Each row is a point. To make a cloud, some directions were put in groups of two or more. Within a group, all points are equally far from the middle, so they leave a hole (a ring in 2 directions, a hollow ball in 3). The other directions are filled evenly. Then the cloud was stretched, turned, moved and blurred a little. How many holes are there, and how many directions does each take, smallest first?
In the rows, 100 means zero.

Cloud (20 x 3):
0: 123 111 126
1: 107 137  51
2:  81  28 116
3:  89 100   5
4:  49  45 123
5: 109  72  87
6:  97  80  53
7: 109  81 130
8:  76  91  54
9:  98 150  60
10: 103  88 164
11:  90  78 167
12: 106  42  82
13:  89  86  92
14: 114 113 107
15: 150 103  63
16:  82 124 138
17:  37  60 119
18: 132  79  67
19:  72  89  63
Holes: 0

Cloud (29 x 4):
0:  66 104 113  51
1:  99 116  75  95
2: 117 149 107  74
3:  77  62 160 131
4: 106  63 110 134
5: 166  59 137  67
6: 147  85 165 128
7:  61 102 141  84
8:  86  36 137  93
9:  63  95  97 142
10:  68 103  83  61
11: 134 129  90  53
12: 116  46 149  72
13: 164 102 157 128
14:  60  77 131 156
15: 179 121 103  67
16: 185 117 114  64
17:  66 113 115 158
18: 147  76 165 128
19:  26 102 105 102
20: 124 122 110  42
21: 125  50 147 135
22:  75 106 153 112
23: 146 126 148 130
24: 143  56 110  87
25:  52 107  83  80
26: 140 100 154 151
27: 136  85 165 137
28: 102 111 156 141
Holes: 1 (4)

Cloud (26 x 4):
0: 142  83 129  45
1:  48  98 131 114
2:  87  92  37  92
3:  94 101  81  55
4:  66  81  49 117
5: 139 129 182  53
6: 166 131 146  90
7: 140 126  66  87
8:  56 137 139 131
9: 102  62 111 121
10: 128  86 116 137
11: 137 103  52  74
12: 113 136  61 107
13: 113 127  52 107
14:  87 124 186 136
15: 141  81 143  50
16:  78 131  83 150
17: 117 114 129  39
18:  69 133 150 149
19: 142  68 124  81
20: 160  93  80  67
21:  52 124 150 126
22: 123 104 123  37
23: 127 134 158  47
24: 151 132 186  97
25: 132  98 131 141
Holes: 2 (2, 2)

Cloud (49 x 6):
0: 102  98  74 162 141 159
1:  69  87  13 130 139 150
2: 144 120  90 118  97 108
3: 146  99 103 119  71 171
4:  81  60  69  33 129 116
5:  59  66 119  99  74 146
6:  94 142 134  60  45 112
7: 168  91  78 139 121  88
8:  55 104 123 119  85 105
9:  88 114 113 111  74 195
10:  99  30  38  87 136 139
11:  35 101 114  80  96 146
12: 108 104  72 110 125  93
13: 172  76 125  55 106 145
14:  64  77  54 107 132 111
15: 154 133  92 116  73 165
16:  72 104  59 113 122 115
17: 106  75  96 131 138  63
18: 177  75  76 142 101  98
19:  92  82  34  80 151 139
20: 113  40  39  94 171 142
21:  89 133  65 104 136 107
22:  93 135 126 118  91 146
23: 116 104  58 117  79 162
24:  94 118 126  99 104  49
25: 116 153 108  62  97 144
26: 145 129 117 110  63 121
27:  94  27  32  68 140 147
28: 111  77 117 150 148 138
29: 126  97  79  87 118 168
30:  84 105  98  51  83 123
31: 107  66 110 109  70 180
32:  64 126 101 118  71  65
33: 135  52 102 104 124 167
34: 121  34  71 111 178 186
35: 108  45  92  72 104 104
36:  55 108  92 125 108 113
37:  90 147 115 125 109  88
38:  93 136 149  72  87 119
39:  94 116 101 154  94  94
40: 104  79  42  43 124 152
41: 174  91  79 130 107 161
42: 112  48  46  90 137  94
43:  76 147 139  88  79 114
44:  67 126  83  26 118 105
45:  95 115  54 144 147 127
46: 124  87 121  64 120 130
47:  87 144 112 128  86  56
48:  85  54  79  78 103 122
Holes: 0
